Each row is a point. The last column is the point's height on a tilted bowl or saddle (a function of degree 2), plus a little noise. Along how many of its main directions does it bend up, bend down or stay straight?

Points (16 x 4)
[[  63  -66  -17  -43]
 [ -54   11   -9  -37]
 [  58  -23  -52  -58]
 [  34   15   55  -33]
 [  87  -38   -6  -50]
 [  25    8  -39  -41]
 [  76  -33   -6  -43]
 [  74  -10    3  -44]
 [ -36   14   18  -37]
 [ -19  -61   22  -24]
 [ -36  -58  -21  -29]
 [  33  -36    2  -25]
 [ -39   53  -15  -50]
 [  30   23  -18  -43]
 [  67  -47   -7  -38]
 [  -9   44 -102  -62]]
Directions: 0 up, 2 down, 1 straight

Points (22 x 5)
[[-12  19  43  -6 -24]
 [ 18  11  -6  14  -9]
 [111 -32  36  16 -61]
 [-23  30 -16  31 -16]
 [-86 -41 -46   7 -77]
 [-87  65   4  23 -61]
 [ 37  16  -1  84 -37]
 [-25 -30 -12 -42 -32]
 [-12  68 -52   2 -29]
 [ -7  77 -27  38 -27]
 [-16 -47  15 -48 -37]
 [ -7  57  18   8 -23]
 [  9 -63 -67 -57 -65]
 [ -4  18 -20 -20 -14]
 [ 42 -50  11  79 -58]
 [  6 -88  45  20 -60]
 [  5  86  32  72 -53]
 [ -5 -44 -33 -28 -32]
 [ 32  76 -11 -17 -31]
 [-27  36   8 100 -47]
 [ 47 -32  -6 -13 -20]
 [ -3  -8 -54  -5 -23]]
Directions: 0 up, 4 down, 0 straight

Points (43 x 7)
[[  49   49   85  -77   61   -6  -94]
 [   2    9    5  -46  -39  -32   -4]
 [ -37   33  -78   12  -24   -9   -4]
 [   3  -91  -64   52  -73  -20  -76]
 [  13  -42   48   30   24  -48  -56]
 [  -4   31   -5   85   18   30  -32]
 [ -62   47   14   15   32   10  -32]
 [  60   25  -71   35   54   -8  -39]
 [  85   -4   15   30   37   33  -46]
 [  54    5   12  -52   46  -63  -56]
 [ -68   -4    3  -22   14  -61  -42]
 [  69   -8   84   92  -28   35  -77]
 [  24   53  -14    3   15  -15   -5]
 [ -30   10    4  -75  -10   14  -19]
 [  15  -36  -31  -34   -4  -42  -31]
 [  34   29   60  -62  -31  -84  -53]
 [ -90  -10  -46  -30   36   33  -49]
 [ -12  -34  -20    0   -7  -74  -40]
 [  12  -63  -15   76  -31   45  -41]
 [  -8   32  -29  -12   98  -84  -86]
 [  28  -33   -7  -46  -38   32  -21]
 [-103    0   19  -81    8   51  -72]
 [  25  -39  -75   70  -37  -25  -33]
 [ -40   36   10  -38  -27   36   -6]
 [ -35   -2   50  -19  -41  -15  -16]
 [  24   17  -10  -72    3  -89  -48]
 [ -66   49  -81  -37  -17   47  -29]
 [   9   26 -108   25  -45  -23  -14]
 [  -9   12    9  -80  -18  -22  -21]
 [  20   12  -38  -29   15  -64  -24]
 [  37   77   -5   52  -21  -18  -15]
 [ -30   74   12  -32   41   73  -60]
 [  40  -24   -1   41  -17  -36  -18]
 [ -37   16  -42   -6   51  -25  -28]
 [ -14   17   37  -86   13  -23  -38]
 [ -48   71  -83  -22  -19   -8  -17]
 [  42    4    3    8   19   45  -19]
 [  11   -5  -51  -11   -5   53   -7]
 [  57   14  -71   26   -9  -29  -12]
 [  -9   51  -28    0   25  -23  -10]
 [  25   -2  -25    1  -27   28    5]
 [   9   -7  -12   48   14  -51  -23]
 [ -62  -77    0   24   20   76  -80]]
Directions: 0 up, 6 down, 0 straight

Points (38 x 7)
[[  -1 -100   46  -49   26  -59  -17]
 [ -25   55  -12   -7  -23    7  -43]
 [ 116  -23  -31   17   15  -59   33]
 [ -34   74  -85  -19  -28  -66  -53]
 [  73   -5  -13   -3  -98    3   21]
 [  -4   18  -30   -2    7   13  -33]
 [   3  -54   49    0   -1  -82  -52]
 [  22   71  -60   18  -28 -107   11]
 [  50    0   43    8   25   39  -11]
 [  12   16   26   30  -19    9  -26]
 [  59  -59  -28   94    5  -40  -30]
 [  30   -5   46  -40   18  -39  -14]
 [  39  -75  109   55  -37   36  -68]
 [  -7  -26   -7  -10   37   36  -39]
 [   0   62   15  -74    0   72   -8]
 [  35   14  -70  -25  -39   37  -34]
 [  37   -4  -42    2   10    6   -9]
 [ -30   36  -16  -15  -42   84  -64]
 [  -4   78  -40    7  -14   53  -48]
 [   3  -48  -27  -92   22  -46   -1]
 [  46  -30   29   63  -65  -50  -45]
 [   8   -5    3  -22  -13   13  -16]
 [  12   25   23   49   33   82  -43]
 [ -20   11   35   77   21    6  -69]
 [ -57  -44    4   54  -54   75  -78]
 [ -13    6   -5  -19  -20   24  -33]
 [ -19  -53   31   41  -12    9  -47]
 [ -24   41   -6   41  -32   96  -56]
 [ -14   31   19   53   -1  -41  -57]
 [ -20  -31  -22   -5    7   23  -42]
 [  23  -16   54  -13   14   48   -3]
 [  72   60   44  -43   -5   39   43]
 [  88   -8   -8   43  -38  -54    1]
 [ -16  -31  -28   -4   23  -50  -10]
 [   6   -9  -31  -48  -13  -24  -10]
 [ -75   -5   15   10   53  101  -80]
 [  55   17  -40  -14  -29  -94   39]
 [ -55    7   -7   31  -32   72  -74]]
Directions: 1 up, 2 down, 3 straight

Points (75 x 9)
[[   8    7   -4  -13  -50  -37   37  -16  -25]
 [   5   30  -54   21   -2   11   59  -24  -23]
 [ -24  -19  -39   -1   -6   37   17  -26  -20]
 [   8   19  -36   69  -25  -55    4   -9  -31]
 [  -4  -83    6  -50  -17  -30    0   68  -76]
 [  11    7   -2   79    6    9  -22  -58  -21]
 [ -56   24  -35   13   21   66  -64  -36  -62]
 [ -15  -10   33   31   -6   -7   28  -30   -8]
 [  -3   15   20   19  -18  -46   -6 -100  -55]
 [ -41    0   25  -24    1  -27    6  -33  -34]
 [  13   39   30   15    7  -56  -15    7  -14]
 [ -28   78  -14   11  -55   17   -2   18   -8]
 [ -12   21    3  -35  -18    7   33    2    5]
 [ -58  -68  -18   40   36    1    3  -40  -61]
 [  42   32   26   10   19  -12    0  -12   10]
 [  16  -58  -28   -7  -50  -47  -11   -6  -44]
 [  63  -64   37   26  -37  -26   25  -32    7]
 [  13   50  -15    2   39  -71  -72  -12    9]
 [  15  -42  -10  -38   14   29  -64   84  -41]
 [  26  -20  -19   -5  -25  -28    1   11  -29]
 [ -46  -13   31  -20   72   81   36  -14  -68]
 [ -38   26   45    4   25  -29   15   15  -11]
 [  -7   36   21  -23  -30   20  -11  -83  -50]
 [ -46   14  -45   62   17  -18   37   13  -24]
 [ -44   11    9  -47   27   14   68   47    3]
 [  23  -16  -59   11   43  -17   25   29  -59]
 [  15  -23   30  -51   13   65    5   57  -38]
 [  15   21   10  -14  -49  -15   53   -3   12]
 [ -62  -16  -57   33  -28  -31    7  -25  -52]
 [ -56   28  -16   -1   -6   14  -12    7   -7]
 [  53  -31   36  -72  -48    0  -55  -27  -22]
 [  -5  -94  -12    3  -56  -53  -26   -5  -66]
 [  13   38   30   61   44   -4  -26  -47    6]
 [  31  -25   34   -1   -2  -11  -55  -63   -7]
 [  11    3    9   -6   -5   40  -24  -64  -50]
 [ -40    2  -38    8  -42  -21  -19   -7  -42]
 [  -7  -60  -40   16  -16   -6   30  -23   -6]
 [  -3   33  -33   -6   14   11   -6   17  -34]
 [ -29    2  -31  -18  -15   45   10  -16  -13]
 [  30  -41   24   76   44  -32   17  -23   15]
 [  55    1    7   -2  -48   15  -30  -44  -40]
 [ -38   19   55    1   31    7   -5   18    1]
 [  36   14  -27   26  -17   -9   42  -72   -9]
 [ -23  -56    2    2    1  -24    5  -31  -47]
 [ -38  -63   -4  -54    8   60   27  -25  -24]
 [   0   42   83  -18  -29  -19   52  -20   73]
 [  31  -45  -30  -66    8   22  -44   -2   13]
 [   9   10    1   61  -92  -11  -22   37  -43]
 [  13   29   35  -66   36    8    2   31    9]
 [  15  -28  -13  -31   29  -19   37   67  -86]
 [  15   24   -3   -2   34   28   18   53  -53]
 [  13  -26  -14  -10  -10    9  -94    3   -7]
 [ -23    5   79  -44    9   -1   37  -32   19]
 [ -59  -36  -21  -32    7  -49   20  -40  -95]
 [  69   89    7  -35  -45  -30   11   -1  -11]
 [  23  -12   61    6   -9   51  -14 -100  -80]
 [ -24    0  -54   28  -67    5    6  -11  -17]
 [ -26  -55   35   62   55  -43   -4   65 -102]
 [ -23  -10  -88   53  -59   -4    5  -18  -10]
 [ -51  -42  -31  -42    3   20   31  -36  -34]
 [ -34   43   -3   -8   -9  -37  -16   28  -33]
 [  -7   24   13  -73   79  -34  -28   16   19]
 [  66   -8   42  -30  -34  -44    5    9  -21]
 [ -27  -25 -121   12   38  -44   16  -18  -70]
 [ -29   52  -15   24   11   -2   10  -67  -55]
 [  52   -6   32   41   37    0   -8    2   -6]
 [  35   28    6   -1  -51  -25  -38   31  -60]
 [   3   18   32   17   33  -44  -22    8  -16]
 [  73  -17  -21   42   -4  -28  -41  -23   19]
 [  31  -15  -28   -7  -17  -18   25   46  -43]
 [ -37   21   -8   39   92  -29   55    2 -101]
 [  14   27   30   -7  -11   30  -36   -8  -17]
 [  27   32    5  -83   51   10   49   47  -47]
 [  16  -23   25  -43   31   42  -38  -12  -13]
 [  -9  -16   -2   -5   36  -33   50   32  -64]]
Directions: 3 up, 4 down, 1 straight

Points (65 x 9)
[[  10   67   -2    9   -5   63  -27  -59  -56]
 [ -29  -28   17  -30  -13   37   21  -34   11]
 [   8    2   44  -16  -24  -22  -27  -43  -18]
 [ -13   36   12   40  -24  -19  -39  -14  -38]
 [ -33   13   -3   19  -13  -10   14   11   10]
 [ -28   -7    5  -68   10  -17  -21  -46  -12]
 [ -35    6   26    3  -40    9   12    4   17]
 [  -3   27  -30  -34  -23   65  -40   54  -54]
 [  42   11   -5   44   36  -12    4    1  -42]
 [  24  -10   20  -27   28    7  -18   -8  -24]
 [ -36  -10    8    0   14   -9    3    7   12]
 [  17  -20    2   40  -25  -17  -10  -43   -8]
 [  21   19   32   -4   42   -6  -22   -9  -44]
 [  38  -59  -29   26   17  -21    0  -32  -48]
 [ -15   19  -15  -53   -4   -6    6    5   -9]
 [  -2  -36   34   -8   36   61  -23  -23   15]
 [  36  -33  -26   60   24   20   31   -4  -43]
 [ -27   11 -121   -2   30    1  -16    9 -119]
 [ -16  -30  -18  -34   23   -7   70   24    9]
 [   8   17   10   24  -15   -5  -16  -49   -9]
 [  52  -40    3  -25   -1  -13  -43  -25   11]
 [  -3   10   28  -27   16   -4  -30  -36  -18]
 [   4   -2    9  -35   22  -18    4   -4  -22]
 [ -78   26    6  -36  -12   24  -26   26   -2]
 [  16  -45  -44   30  -11  -35    9  -14  -63]
 [ -34   -4  -20  -34  -34  -31   40   -3   17]
 [  20    9   50   12  -39  -10   11    4  -25]
 [ -21  -61  -20    0  -16    8   35   -6  -23]
 [  30   52  -14   38  -30   27  -19    2   -6]
 [ -62  -52  -11  -63   37  -21   16  -45   -6]
 [  14  -33  -20  -18   13   -7   -1  -23  -21]
 [  20   15  -34  -49   -2   20   47   17  -35]
 [ -19   32  -18   11   29   14   55  -11  -16]
 [  26    7  -14   -9   32  -15  -64   -7  -30]
 [  35   72   34   73   -8   23   41  -31  -49]
 [  21   19  -30   22  -24   12    8   28   -5]
 [  66    5    9  -32  -12    7  -23   69 -105]
 [ -52  -20  -11   45  -23    8   22   37   14]
 [   1   19  -33   -5    7  -49  -18   24  -47]
 [   6  -24  -16   -1   -9   15  -13    5    6]
 [ -21  -88  -36    7   32  -35   27  -16  -87]
 [   3  -21   20   -4   25    8   -2    3   -2]
 [  12  -58   30  -31   -8   46    1  -36    8]
 [ -24   38   17   -3  -32   -4   25  -20   -3]
 [  20   41   10   23   -9    6   63   21   11]
 [  48   19   21  -18   41  -64   13   54 -116]
 [  -3   -8   22  -29  -18    3   31   12    3]
 [  15   41   -7    4  -13   -4   21   22  -11]
 [  23   -3  -38  -31   19   27  -23  -50  -28]
 [  39   -7  -24  -34    7   -4   -5   28  -49]
 [ -26   54   20    3  -68   18   53  -63  -54]
 [  17  -11   61  -32  -40   46   36    2  -30]
 [ -10   22  -13   38  -12  -13   19  -14  -20]
 [  36   -9   23  -11  -19  -28   -7   22  -46]
 [  12   -4   36    7  -18  -43   -2  -18  -38]
 [   6  -49   38  -29    3    8   48   -2  -16]
 [ -36   -6   35   49   27    8   20   67   20]
 [  16   17  -17   -3  -51   34   26   20    0]
 [   8  -12   26   -7 -104   22  -15   -4  -25]
 [ -58  -51   -6   -1    6   57   31    8    6]
 [ -27  -13  -21  -22  -26    1    5   38    9]
 [  72   35    0  -15    1   -2   33   15  -63]
 [ -17   -3   49  109  -45   35  -25   22   -3]
 [  26  -56  -29   22  -21  -53   24  -56 -108]
 [   5   59   11   22   21  -13   82  -74 -101]]
Directions: 1 up, 5 down, 2 straight

Points (69 x 9)
[[  45    6  -46   78   32   15   18  -38    5]
 [  56   52   23   59    6  -19  -32   43   19]
 [   3  -24    1   21  -41   27   -2   -5   50]
 [ -21  -37   13    8  -21    4  -39  -48   29]
 [ -37  -27   22   16  -53  -10   -2   47   93]
 [ -80  -29 -109  -12   16   25   99   26  -33]
 [ -55  -37  -22  -15 -121  -30  -27   -1   87]
 [  51   17  -31   15  -17    8  -36   -8   28]
 [ -35   40  -47  101  -62  -13 -107  -53    7]
 [  24   53   61    4  -35  -10   43    6   -5]
 [ -52   -9   60    4  -29  -28  -65  -29   28]
 [ -23   21   62    2   21  -57   91  -52  -50]
 [ -14  -37   12   25   15   -5   -1   17   40]
 [ -16   14  -31    0   30   32   19   70  -16]
 [ -26   26  -17  -68  -16   24   -4   19  -10]
 [  27   19  -25  -34   29  -19   11  -34  -43]
 [   2  -24    9    1  -30   -3   18  -10   38]
 [  32  -22   73    9   49  -33   39   54  -38]
 [  41   45   10   39    0  -24  -68   -1   33]
 [ -57   17   31   10  -50   58  -20  -65   -6]
 [ -63    1   37  -16   14  -28   16   64   37]
 [  14  -17   36   38  -33   -3  -54   17   68]
 [  -1  -71  -52  -41   21    7   26   18  -60]
 [ -57   10   -7   30   55  -47   56   51    9]
 [ -18  -47   25   16    0  -22   10   31   51]
 [  43  -62   51   36   59  -24   -2  -35   20]
 [ -40   60   37  -24    0    3   32    0  -12]
 [ -61  -64  -12   -9   44   25   38  -23  -46]
 [  57   31   38 -116  -43   22  -34    4  -81]
 [  76   74  -20   -7   -7   29   -5  -20  -12]
 [   4   35    4   38    3    4  -33  -19   38]
 [ -78   29  -56  -11  -32   -6  -12   -9   54]
 [  58   14   28   53   34   33  -95   48   51]
 [  66  -58  -12   -2   42   31  -37    6   -3]
 [  17   34   30  -64   75  -22  -36   17  -91]
 [ -27  -61  -49  -45  -50  -20   51    2   16]
 [ -32  -11   22  -41  -24   54   14  -27  -28]
 [ -23    0  -23   -3  -33   -6  -18  -10   45]
 [ -57  -89    3   27  -41  -49  -51  -34   40]
 [  29  -48  -66  -19  -31  -28  -52   61  -12]
 [  99  -43   19  -30  -10  -70   41  -10  -90]
 [ -15   16   44   10   -6   53  -75  -43   16]
 [  35   40   13   24    1  -35  -19   39   17]
 [  47  -29   17   65  -19  -29   55   21   30]
 [   3   25   33  -22  -22  -39   43   59   16]
 [   6  -19  -74  -36  -26  -49   48  -17  -19]
 [ -49    4   17  -73   65  -56   19    0  -94]
 [  36  -43   70  -23  -32   -5   32   -1   -6]
 [  40  -13   85   44   54   33  -27  -16   52]
 [ -43  -36  -44  -74  -38   17   27  -74  -71]
 [  -6   64  -30  113   37   22  -35    6    8]
 [  17  -11  -23  -22   -7   43   -2  -43  -12]
 [  59  -45  -13   22  -51    8  -32  -41   30]
 [ -62    2  -28  -23  -27   55  -73  -31  -28]
 [   4  -16   41  -38  -79   -7   61  -11    5]
 [ -35   54   -9  -58  -33    6   60   68   21]
 [  14  -88  -62   15   49  -59   -4   20  -68]
 [  -1  -41  -27  -22   38  -44  -26  -14  -36]
 [  12   53  -23   73  -58   -4   18   38   57]
 [ -48   28    3   46   22  -15   22  -62   10]
 [  24   -1  -16   14   53   12   31   45  -35]
 [ -44   43   40   18  -48   17   10   19   55]
 [  16  -36   17   28   36  -16  -78    3   28]
 [ -25  -51   52   21  -14  -15   42  -58   33]
 [  31  -23  -14   -6   29  -69   -6  -31  -37]
 [   7  -17  -22   27   24   91  -63    5   12]
 [  36  -47   70  -35   51   42  -16   20  -39]
 [ -72   74   21   75  -15   -8  -72   -6   29]
 [ -17  -29   15  -30  -47  -65   -7  -17   33]]
Directions: 1 up, 6 down, 1 straight
